Each row of a before or after table is a point. The points were changed in one or more steps. Then noise was added and the rows were shuffled. The steps act on how far a point lies along the listed directions, d1 being the first. What was done? A step turns or swaps two directions, mirrors them in a line or flattens them onto one, adds a multiple of one to another, or multiplies one. Angles are multiples of 10 degrees, from the lower direction toward the higher: turns from -170 to 170, lines from 10 to 170 but not 90. Use the fewest steps. Two steps may share a direction if one is a turn and the other turns, adds or multiplies; they go together, in the order done. Otherwise the lowest direction goes first.

Directions:
(1): [-37  49 -45]
(2): [-32  32  61]
(3): [-58 -48  -5]
Before:
[[ 12  -9   2]
 [  7 -14   4]
 [ -2   1   8]
 [  9  -9  64]
 [  5  -4   9]
 [-24 -21 -10]
 [ 14  -4  -1]
 [-40   2  33]
 [ -6   1  38]]
After, 9 rows:
[[ 16 -20  28]
 [  1 -17  18]
 [  9  -7  -2]
 [  7 -21  23]
 [ 42 -40   2]
 [ 14  31   7]
 [ 41   8 -30]
 [ 12 -20  12]
 [ 79 -95  36]]
Steps: multiply d1 by 2.5; turn d2 and d3 by -170 degrees

Directions:
(1): [ 41  22 -21  -4 -40  86]
(2): [ 45  22  43 -60  60   9]
(3): [-41  45 -25 -74 -38 -19]
(4): [-56 -64   0 -34  23  52]
Before (13 x 6):
[[-18 -11  28  13  39 -77]
 [ -8  -3   6   7  11 -23]
 [ 35  14  46  -1  22  23]
 [-45 -57   7 -19  19  63]
 [ 24  37  14 -14  -9   6]
 [-35  29   7 -63 -40  -4]
 [ 41   0   0   6  19  -8]
 [ 27  14  -6  20  -4  -6]
 [ 30  17   2  29  12  -3]
 [  2   6 -19 -32 -28  13]
 [  8 -26   8  14  19 -18]
 [ 15  29  36  -2  20 -13]
 [ 10  25   0  13   1  11]]
After:
[[ 12   0 -18 -27 -28  26]
 [-24  11  20  -9  25 -88]
 [ 34  28   2  34  11 -22]
 [ 17  28   2  20   0   6]
 [ 46   7   1  10  19 -18]
 [ 33  11  49   4  28  14]
 [-24  30   2 -61 -47  25]
 [ 23  43  35   0  12 -24]
 [  2 -24   5   7  17 -26]
 [ 36  44  14  -2 -10   1]
 [ -9   4   1   3  12 -26]
 [-76 -93  10 -34  36  85]
 [ 33  26  -3  28  -3 -19]]
Steps: turn d1 and d3 by -20 degrees; multiply d4 by 1.6

Directions:
(1): [ 34  46  10 -95  -1  22 -25  -5 -39]
(2): [-57   8  13  -4  26 -62 -64 -53 -16]
(3): [-22 -86 -14 -39 -39   4  30 -36 -43]
(4): [  4  19 -77  24  59  33  19 -40 -42]
(5): [-27  27 -18 -20 -35  37   8 -64  78]
Before, 9 rows:
[[ 16  23  -4  -6   6  29   2   3  18]
 [ 10 -42   9  25 -12 -12  21  20  12]
 [ 13  -2 -30 -13 -12  32  15 -32 -10]
 [ 41  39  37 -20  -5   9  15  75  -5]
 [ -7  -4  19 -27  -6  -5 -16  28 -11]
 [-20 -46  31  32 -35 -44  -9   6  20]
 [-17 -21   6  -3 -17 -35 -20   0 -38]
 [-12 -38  25   9 -57   0  25  31  35]
 [ 28  20 -14 -19   9  23   7  -3  -2]]
After:
[[ -7   7  36 -33 -13 -17 -29  37   3]
 [-49 -60  57 -16 -97 -33  -4  14  58]
 [  5  36 -10   4  14  23  -3 -13  24]
 [-20 -91  59  12 -78 -49   5  33  19]
 [ 20  48 -25 -14  31  23 -11 -23   5]
 [-24  72  66 -32 -10 -44 -53   7  51]
 [ 17  26 -50 -18  15  42  10 -41 -20]
 [  6 -27  18 -11 -18 -31 -15  26 -42]
 [-30 -61  21   6 -31 -33  -4 -22  25]]
Steps: multiply d1 by 1.6; turn d1 and d3 by -30 degrees; mirror d2 and d5 in the line at 120 degrees; multiply d4 by 2

Directions:
(1): [  0 -14  72 -43  20  12 -21 -20  -7  -1  15  95]
(2): [-19 -71  -4 -51  -1 -31  20 -75  16  24  24 -39]
Before, 12 rows:
[[ 15  22  13   4   8  11 -13  24 -21  -3  -5  27]
 [ -8  -4  10  -1   8   1  -6  -6   6  -7   3   7]
 [  8  28  17  26   6  36 -14  33 -18 -13  -1  36]
 [ -5 -27  -2 -20   7  -5   4 -30   6   4   7  -7]
 [ -7 -23  19 -23  17  -1 -10 -21  -5   0  14  28]
 [ -1  -8 -35  32  -5 -14   4   8  -2  11 -13 -46]
 [ -6  16  23  -1   4   5   1   9 -10  -6   1  35]
 [-10 -14  38 -38  -2  -4 -15 -17  -4  -8  10  45]
 [  1  -9  21 -36  -1  -5 -15 -18   0   4  -4  34]
 [ 10  38 -17  37  -7   7  10  53 -11 -16 -24   2]
 [  0  -2   7  -3  -4   0  -7 -10   5   8   3  17]
 [-18  -7 -37   3  -8  -9  10  -5   9   5   3 -57]]
After:
[[ 19  68  17  55   5  53 -19  72 -30 -22 -12  57]
 [ -8  -8   9   0   4   1  -5  -7   7  -4   1   7]
 [ -5  29  24   9   6  13  -4  24 -16  -7  -8  47]
 [ -1 -18  23 -40   0  -9 -15 -28   0   2   2  31]
 [-11 -24  43 -46  -2  -8 -11 -26  -2  -3  16  40]
 [-24 -24 -38  -8  -9 -18  17 -22  18  10   7 -68]
 [-10 -36  17 -34  17  -7  -6 -37   0   9  22  19]
 [ 23  45  17  21   8  22 -18  49 -28 -10 -14  42]
 [ 26  81 -16  62  -6  26  -4  94 -20 -30 -33  24]
 [ -2 -12 -33  26  -4 -13   3   7  -4  10 -12 -48]
 [ -3  -6   5  -7  -7  -3  -6 -14   5   6   5  16]
 [-12 -47  -2 -39   4 -16  14 -57  12  11  13 -19]]
Steps: multiply d2 by 2

Directions:
(1): [-12 -65  20  24  32 -11 -36  10  53 -40  14   5 -19   4  95 -19  -2 -38]
(2): [-33 -23   6 -35  43  -4  31  26 -29  15  39  13  10  76  -5  -1 -94   2]
(3): [-10 -32  19 -19 -48  93  19  -5  46 -20  21 -37  41  16 -11 -53   2  37]
Before:
[[ -4 -37   6  12  34 -30  -9   6   3 -17   7   0 -20  14  46   4 -25 -33]
 [-17 -30  11 -20 -13  57  30 -12   8 -15  13  -7  20  24   5 -25 -11  13]
 [ 13  41  -8  13   4 -32  -5 -12 -31  34 -41  15   9 -15 -49  19  22   0]
 [  2  -2  -1  21 -10   4 -13  11   7  18  -6   0 -15 -11  30   0  23   3]
 [ -9   3  -4 -45 -14  22  35   9 -37  16   8 -22  32  22 -42  -2 -34  35]
 [ 10  21 -26  11  62 -95   7   0 -56  39   1  38 -39   7  -8  53 -35 -51]
 [ 41  87 -31  37 -21 -44 -17 -21 -32   5 -37  30 -27 -73 -43  70  86 -12]
 [ -1  10  -8 -10  -5 -18  -7  -9 -10   3  -2  11  -1   7 -17   5 -18  -8]
 [  4 -12  -6  -4  24  -5 -13  -1  -7  12   1   0   3  17 -20  14 -21 -20]
 [ -9 -37   6  39  12  -6 -20   2  42 -24  12  -1 -19 -12  76 -20  17 -35]]
After:
[[ -2  21  -4   6  24 -34  -2  -2 -35  36 -27  22  10  13 -36  16 -12  -6]
 [ -1 -16   8  -4 -30  58  16 -23  20 -21  -4  -8  15 -10   4 -20  33  11]
 [ -9 -19   3  33  15 -17 -13   3  21 -10  11   4 -19  -7  57  -5  12 -31]
 [ -8 -36   9   1  22  -7   4   6   4 -14  13 -11  -5  26  30  -7 -37 -21]
 [ -2  -6  -1 -35 -34  40  22  -3 -11   2   4 -31  33   3 -28 -15   2  34]
 [  3 -21  -2  -9  19  12  -7   0   0   9   8  -5   9  22 -22   4 -23 -11]
 [ -6   1  -5 -16  -6  -6  -5  -6  -4  -1   7   7   6  15 -14  -3 -25  -5]
 [ 14  67 -32  18  41 -88  -2   7 -68  17 -10  57 -40 -15 -28  88   7 -32]
 [  0   2   0  21   1 -10 -12  13  -3  24  -6   6 -20  -7  26   8  13   0]
 [-18 -16  -9 -24  64 -40  37  14 -47  34  43  23  -8  65 -14  21 -96 -29]]
Steps: multiply d1 by 0.7; turn d2 and d3 by 50 degrees

Directions:
(1): [ 10 -54 -59 -25   0   4 -11  -3  53  32 -26  94  32  -3  -8 -24 -40  -3
  50   8 -23   1  -7  52]
(2): [ 44  -6 -11  24  84 -31 -30 -29   5  10  -7  27 -33  14 -69  45   0  40
 -65  11  36 -20 -14  22]
(3): [ 11  45 -35  64  41   2  39 -29 -53 -36  52  10   8 -19 -15 -15 -33 -48
  24  52 -47  22   2  32]
(4): [-10  -7  23 -48   3 -11   9 -60 -17  17  95  27  15  44 -11 -59  -3  69
 -10 -15 -12  24  24 -24]
Before, 10 rows:
[[  4 -34 -10 -39   5  14 -34   5  41   5 -20  46 -10  20 -24   1   8  40
  -19 -13   0  16  -8   3]
 [-11 -25   2 -62 -13   7 -13 -15  27  22  31  16  -1  32   8 -24  -2  73
  -26 -27  24   1  12 -29]
 [-14 -12 -22 -39 -10  24  21   9   9  -3  22  23  12  -8   3 -32 -24   5
   30  -3 -21  -4  -5  12]
 [-13 -37 -17 -30 -15  19 -20  37  40  10 -67  16  13 -21  15   1  -6 -13
    9 -14  15  -1 -17  -4]
 [ 14  -9  22   5  -2  16   2 -11  -5  11   3 -43 -14  25 -19  11  -9   9
  -21  29  22   6   7  -8]
 [ 36  22 -16   7  35  -3  28 -47 -29  -8  94  23  20  -7 -27 -44 -15  25
   -2  15 -31  20  10  21]
 [  4  75   3  69  35   3  56   1 -78 -47  26 -61 -26  -8  -7  15   6 -35
  -26  34   1   9  -8 -18]
 [-10 -19  34 -65 -10 -10  -4 -54  -7  19  88  30   2  40 -11 -53  -9  64
  -27 -27  -4   4  19 -27]
 [  1   8  32 -36  10 -28  18 -48 -38   4  91  23   2  29   3 -61  -1  66
   -2 -14 -13  32  13 -18]
 [-20  33  33 -16   3  -3  32 -50 -42 -19  95 -17  -5   9  -5 -49   5  45
  -38  31 -19  25  21 -38]]
After:
[[ 16 -27 -11   8   2  21   5   0  15  18 -16  -3   2  18 -22   4 -26 -11
   10  47   6   4   7  18]
 [ -3  -5  23 -31  33  -7 -15 -28  -6   3  20  -5  -9  13 -24 -10   8  51
  -53 -21  30   8  -3 -32]
 [ 16  21   1  46  -8   0   1  61 -11 -25 -81 -40 -28 -46  35  46  16 -56
   14   8  14 -10 -34  19]
 [  8  41  -4  36 -36  27  31  44 -13 -34  -9 -63   9 -59  39   1  11 -58
   32   7 -18   1  -7   1]
 [-18 -19 -56 -14 -40  23  45  19  20   6 -13  54  44  -9  33 -52 -43 -39
   83  14 -45  17  -6  34]
 [-12   6 -25  22 -30  21  10  59  27 -21 -86  -8  -2 -60  31  24 -10 -69
   20  48  -9 -12 -17  22]
 [ 15  18   7  17  33   3 -19   3  -9 -34  10 -10 -41  12 -34  32  22  19
  -49   4   7  15 -12  -5]
 [-19  12  17 -23  -6  19  11  30 -14 -23   4 -46 -18 -10   7   8  11   6
  -17 -10  12 -20  -6 -20]
 [ 17  20   1  45   6   5 -18  50  -2 -27 -72 -46 -40 -45  -3  69   6 -66
  -25   8  24 -39 -23   6]
 [ 21  18 -20  33  33   5 -14  27   9 -19 -44 -31 -40 -15  -8  61   6   2
  -51  10  40 -24 -14   0]]
Steps: turn d1 and d4 by 160 degrees; multiply d2 by 0.7; turn d2 and d3 by 70 degrees
